Rows are points. The points of each table are mixes of a few directions, plus a little noise. How many directions does each table use, and how many do they share? Where both have some left over, give the other angles between the two spaces (their principal angles), to ten degrees, smallest first.

First:
[[-0.3 -0.7]
 [ 3.4  7.2]
 [-0.4 -0.7]
 [-2.9 -6.1]
 [ 0.4  0.8]
 [-0.3 -0.5]]
Second, 7 rows:
[[ 7.6  3.5]
 [ 4.2  2.0]
 [-2.4 -1.0]
 [-2.1 -1.0]
 [-3.0 -1.4]
 [-1.0 -0.6]
 [-3.1 -1.5]]
Directions: first 1, second 1, shared 0; angles 40

First:
[[-1.6 -0.8  0.4 -0.1  2.6  0.4]
 [ 1.8  0.9 -0.4 -0.1 -2.9 -0.5]
 [ 1.8  1.0 -0.4  0.1 -3.0 -0.5]
 [-1.8 -0.9  0.2  0.0  3.0  0.4]
 [ 4.9  2.5 -1.0  0.1 -8.1 -1.3]
 [ 1.7  0.9 -0.3  0.1 -2.7 -0.4]
 [-3.2 -1.7  0.6  0.0  5.3  0.8]
 [ 3.8  2.1 -0.7  0.1 -6.5 -1.0]
 [-7.5 -3.8  1.4 -0.1 12.3  1.9]]
Second (9 x 6):
[[ 1.6 -1.8  3.2 -4.3 -5.8 -2.9]
 [-1.1 -1.7 -0.3  0.7  6.4  2.3]
 [-1.3 -1.5  4.4 -4.1 -4.3 -2.7]
 [ 2.2  4.2 -2.6  4.1 -2.1  2.3]
 [-0.3  0.8 -5.0  4.6  7.3  2.8]
 [-3.8 -1.1  0.9 -1.7  0.1 -2.9]
 [ 3.4 -0.3  4.4 -1.6 -2.8  3.0]
 [ 0.3 -2.3 -3.2 -0.2  3.8 -1.6]
 [-1.1  3.7 -1.5  2.7 -2.6 -0.1]]
Directions: first 1, second 4, shared 1

First, 11 rows:
[[ 6.7 -5.2 -1.5 -5.9 -3.0 -1.2  6.2  0.0  2.4 -0.3  1.6]
 [ 2.1 -1.2  1.1  5.6  0.4 -0.5  1.7 -0.5  4.7  1.9 -2.3]
 [-9.1  3.9  2.7  7.4  1.4 -1.6 -5.2 -2.4  0.6  0.3 -1.4]
 [-3.7  1.4  2.6  1.5  4.7  1.3 -0.5 -2.4 -2.1 -2.7  0.7]
 [-2.6  0.4  0.9 -1.3  1.2 -0.1 -0.5 -1.3 -1.6 -1.5  1.3]
 [-4.5  2.7  0.9 -2.2  2.5  0.8 -0.9 -2.1 -5.0 -4.3  1.5]
 [ 5.0 -1.2 -4.3 -8.1 -5.7 -1.0  3.2  1.8 -2.0 -1.1  1.1]
 [ 2.8  0.1  0.4  3.5  3.0  2.7 -0.9  2.1  0.9  2.2 -1.6]
 [ 2.8  1.2 -0.9  4.5 -0.7  0.5  0.7  0.9  1.9  1.2 -3.1]
 [ 4.4 -1.5 -4.5 -7.8 -6.4 -1.2  1.0  3.2 -1.3  1.1  1.3]
 [-4.2 -0.6  2.5  2.8  2.7  0.3 -4.7  0.7  1.5  3.4  1.0]]
Second (8 x 11):
[[-1.8  2.6  1.9 -1.3  0.7 -1.8  1.2  1.1 -2.1  6.2 -3.3]
 [-5.7  0.8  0.0  1.2 -4.3 -4.6  2.7 -7.1  1.3 -8.1  1.2]
 [ 4.2 -1.7 -1.0 -0.1  2.2  3.6 -2.1  3.5  0.3  1.6  1.0]
 [ 6.1 -4.9 -3.2  1.6  1.2  5.6 -3.4  2.0  2.8 -6.1  5.2]
 [-2.4 -0.3 -0.5  1.0 -2.4 -1.8  1.0 -3.9  1.2 -5.9  1.5]
 [-1.7  3.4  2.5 -1.8  1.4 -1.8  1.3  2.4 -2.8  9.2 -4.6]
 [-2.0  1.2  0.7 -0.2 -0.8 -1.7  1.0 -1.2 -0.4  0.4 -1.0]
 [ 3.1 -1.0 -0.4 -0.3  2.0  2.6 -1.6  3.2 -0.2  2.6  0.2]]
Directions: first 5, second 2, shared 1; angles 70

First:
[[  1.9  -2.2  -0.1   5.9  -0.4   2.7  -0.5  -0.5  -0.6  -1.0   1.0   3.4
    1.4   0.6   0.8   1.1   1.9  -0.4]
 [ -0.2   5.7   0.1  -5.0   1.0  -2.5   0.0   3.2  -0.5   2.8   1.1   1.6
   -5.0  -1.8   0.5  -1.4   0.2   0.7]
 [  3.0  -4.2  -0.5   6.4  -0.2   2.8  -0.3   0.2  -0.5  -0.8   1.5   3.8
    1.6   1.1   0.3   1.5   3.4  -0.9]
 [ -0.5   6.8   0.3  -3.4   0.9  -1.8  -0.2   2.1  -0.6   2.2   0.9   1.5
   -4.7  -2.0   1.1  -1.3  -1.1   1.1]
 [ -4.7   0.4   1.5  -0.5  -1.1  -1.5   0.0  -6.2   0.4  -3.1  -3.6  -4.1
    4.4  -1.4   0.0  -1.8  -6.8   1.0]
 [  1.3 -10.2   4.2  -6.2  -5.6  -2.4  -1.2   1.7   5.2   1.9  -7.8   8.0
    7.5   2.3  -0.3  -0.4  13.1  -3.6]
 [  1.7   2.4  -2.2   0.5   3.1  -0.2   0.7   3.3  -2.2   1.2   4.8  -0.6
   -5.3  -0.8  -0.8   0.3  -1.1   0.3]
 [ -1.9  -0.8  -0.6  -3.4   1.8  -3.7   1.0  -1.0  -0.9  -0.6   0.8  -3.5
   -1.0  -1.6  -2.0  -1.7  -4.8   0.1]
 [ -2.8   0.2  -0.3  -2.5  -1.1   2.0   0.2  -2.1   1.7  -1.3  -3.1  -8.3
    3.3   2.5  -0.2   1.2  -2.3   1.0]
 [  1.8   1.6  -2.6   8.1   2.0   4.7   0.3  -0.3  -2.2  -1.5   4.4  -1.7
   -1.8   0.8   0.7   2.2  -2.4   1.0]]
Second, 9 rows:
[[ 1.9  1.5 -2.5  7.8  4.0 -0.1  0.8 -0.4 -4.5 -1.1  7.0  2.5 -4.8 -2.9
  -0.4 -0.6 -5.1  0.5]
 [-0.7  7.6 -0.7 -5.2 -0.2  2.6 -0.2  3.5  1.6  2.9 -1.0 -4.8 -3.2  2.1
   1.4  1.7  1.5  1.6]
 [-1.5  0.3  0.6 -2.9 -1.7  0.9 -0.2 -0.4  2.0  0.1 -3.1 -2.9  2.1  1.6
   0.3  0.6  0.9  0.3]
 [-3.9  3.4  0.6 -6.6  1.0 -5.4  0.9 -1.5 -0.6  0.1 -1.0 -3.2 -1.8 -3.1
  -1.2 -3.1 -6.2  0.8]
 [-5.0 -1.9  2.4 -6.9 -3.2 -2.0 -0.1 -4.1  3.4 -1.3 -7.2 -5.8  6.4  0.9
  -0.4 -1.1 -2.0  0.1]
 [-0.7 -3.5  1.9 -4.7 -1.6 -3.6 -0.2  0.0  1.6  0.6 -2.9  2.6  2.2 -0.6
  -0.7 -1.7  2.8 -1.4]
 [ 4.8 -2.6 -1.8 10.8  0.6  6.4 -0.6  1.4 -1.3 -0.7  3.9  3.6  0.1  2.3
   1.2  3.4  4.2 -0.4]
 [ 1.1 -3.1  0.0  2.4  2.0 -4.1  0.4 -0.6 -2.5 -0.7  3.2  5.3 -1.6 -3.5
  -1.5 -2.5 -2.0 -1.2]
 [ 3.7 -1.8 -0.9  5.7 -0.8  5.3 -0.7  2.3  0.5  0.5  1.2  2.6  0.7  2.9
   1.4  3.2  6.1 -0.4]]
Directions: first 5, second 4, shared 4

First (8 x 32):
[[  1.0   2.2  -2.5   4.0   6.0  -2.9  -0.1   0.0   5.2  -0.9   8.3  -5.0
   -2.6  -0.3   3.3   0.0   4.3  -0.4   0.4   2.3   0.7  -0.6   3.0   1.6
    1.6  -2.4  -5.4  -3.3   1.6   2.6   4.8   1.7]
 [ -0.9  -1.8   2.1  -3.2  -4.8   2.4   0.0   0.0  -4.2   0.8  -6.8   4.0
    2.1   0.3  -2.7   0.0  -3.6   0.3  -0.3  -2.0  -0.5   0.5  -2.4  -1.3
   -1.3   1.9   4.4   2.7  -1.3  -2.2  -3.9  -1.4]
 [  1.5   3.1  -3.6   5.6   8.5  -4.2  -0.1   0.0   7.3  -1.2  11.7  -7.1
   -3.7  -0.5   4.8   0.0   6.2  -0.6   0.6   3.4   0.9  -0.8   4.2   2.3
    2.4  -3.4  -7.7  -4.8   2.3   3.8   6.8   2.5]
 [  0.7   1.3  -1.5   2.3   3.6  -1.7   0.0   0.1   3.1  -0.5   5.0  -3.0
   -1.6  -0.2   2.0   0.0   2.6  -0.2   0.2   1.5   0.4  -0.4   1.8   1.0
    1.0  -1.5  -3.3  -2.0   1.0   1.6   2.9   1.0]
 [  0.5   0.9  -1.1   1.7   2.5  -1.2  -0.1   0.0   2.1  -0.4   3.5  -2.1
   -1.1  -0.1   1.4   0.0   1.9  -0.2   0.1   1.0   0.3  -0.3   1.3   0.7
    0.7  -1.0  -2.3  -1.4   0.7   1.1   2.0   0.7]
 [ -1.5  -3.2   3.6  -5.6  -8.5   4.2   0.1   0.0  -7.3   1.2 -11.8   7.1
    3.7   0.5  -4.8   0.1  -6.3   0.6  -0.5  -3.4  -0.9   0.8  -4.2  -2.3
   -2.3   3.4   7.7   4.8  -2.3  -3.8  -6.7  -2.4]
 [ -0.5  -0.9   1.0  -1.6  -2.4   1.2   0.0   0.0  -2.1   0.4  -3.4   2.0
    1.0   0.1  -1.4   0.0  -1.8   0.2  -0.2  -1.0  -0.3   0.2  -1.3  -0.7
   -0.6   1.0   2.2   1.4  -0.7  -1.1  -2.0  -0.7]
 [ -0.8  -1.8   2.0  -3.2  -4.9   2.3   0.0   0.0  -4.2   0.7  -6.7   4.0
    2.1   0.3  -2.7   0.0  -3.5   0.4  -0.3  -1.9  -0.6   0.5  -2.4  -1.3
   -1.3   2.0   4.4   2.7  -1.3  -2.2  -3.9  -1.4]]
Second (8 x 32):
[[ 9.2 -0.1 -5.7 -6.6  2.5  0.9  6.0 -6.1  1.3  1.2  4.0  0.1 -3.5 -2.3
  -1.6  0.0 -1.4  5.4 -4.7 -1.3 -5.8  0.7 -1.6  0.7  1.8  4.7  1.6  1.5
  -4.6 -0.1  1.3 -3.8]
 [-0.1 -3.3 -5.4 -0.5 -3.5 -0.6 -2.4 -6.4  0.4 -0.5  3.5  2.6 -3.9  0.2
   2.6  1.5 -1.8  2.4 -2.0 -2.0 -0.1 -1.6 -2.8  0.9  0.1 -0.5  1.5  0.8
  -0.9 -6.9  5.0  1.9]
 [ 5.9  1.9  0.0 -3.9  3.4  0.6  4.9 -0.2  0.9  1.2  0.4 -1.5  0.0 -1.4
  -2.2 -1.5 -0.3  2.9 -2.3  0.7 -3.9  1.9  0.9  0.0  1.1  3.2  0.3  0.4
  -2.4  4.1 -2.3 -3.4]
 [-0.6 -0.9 -1.5  0.2 -0.9  0.1 -0.8 -1.3 -0.3 -0.3  0.7  0.8 -0.7  0.0
   0.4  1.1  0.0 -0.6  0.3 -0.8  0.5 -1.0 -0.9  0.1  0.0 -0.3  0.1  0.2
   0.0 -1.9  1.4  0.6]
 [-5.1 -4.5 -2.7  2.8 -6.9 -2.6 -7.7 -5.8  1.1 -0.7  2.8  3.2 -4.0  2.7
   6.7 -0.9 -3.7  4.7 -2.6 -0.5  2.0  0.0 -2.0  0.9 -1.0 -3.7  2.4 -0.2
   1.2 -9.1  5.5  5.4]
 [-2.5  1.6  4.0  2.1  1.0  0.2 -0.4  4.8 -0.6 -0.2 -2.7 -1.2  2.8  0.5
  -1.0 -0.5  1.4 -3.0  2.5  1.2  1.7  0.3  1.7 -0.6 -0.6 -1.0 -1.3 -0.8
   1.7  3.3 -2.7  0.1]
 [-5.3  0.7  2.7  4.0  0.0  0.8 -1.9  5.0 -2.1 -1.2 -3.0 -0.2  3.2  0.3
  -1.7  2.6  3.0 -7.6  5.4 -0.4  4.3 -2.6  0.4 -0.8 -1.0 -2.2 -2.4 -0.6
   2.9  1.0 -1.0  1.1]
 [-1.6  4.6  8.6  2.0  4.3  0.6  2.2 10.0 -0.8  0.4 -5.6 -3.6  6.1  0.2
  -3.3 -2.2  2.7 -4.2  3.5  3.1  1.2  2.2  4.3 -1.3 -0.5 -0.2 -2.3 -1.4
   2.1  9.6 -7.2 -1.8]]
Directions: first 1, second 3, shared 0; angles 90
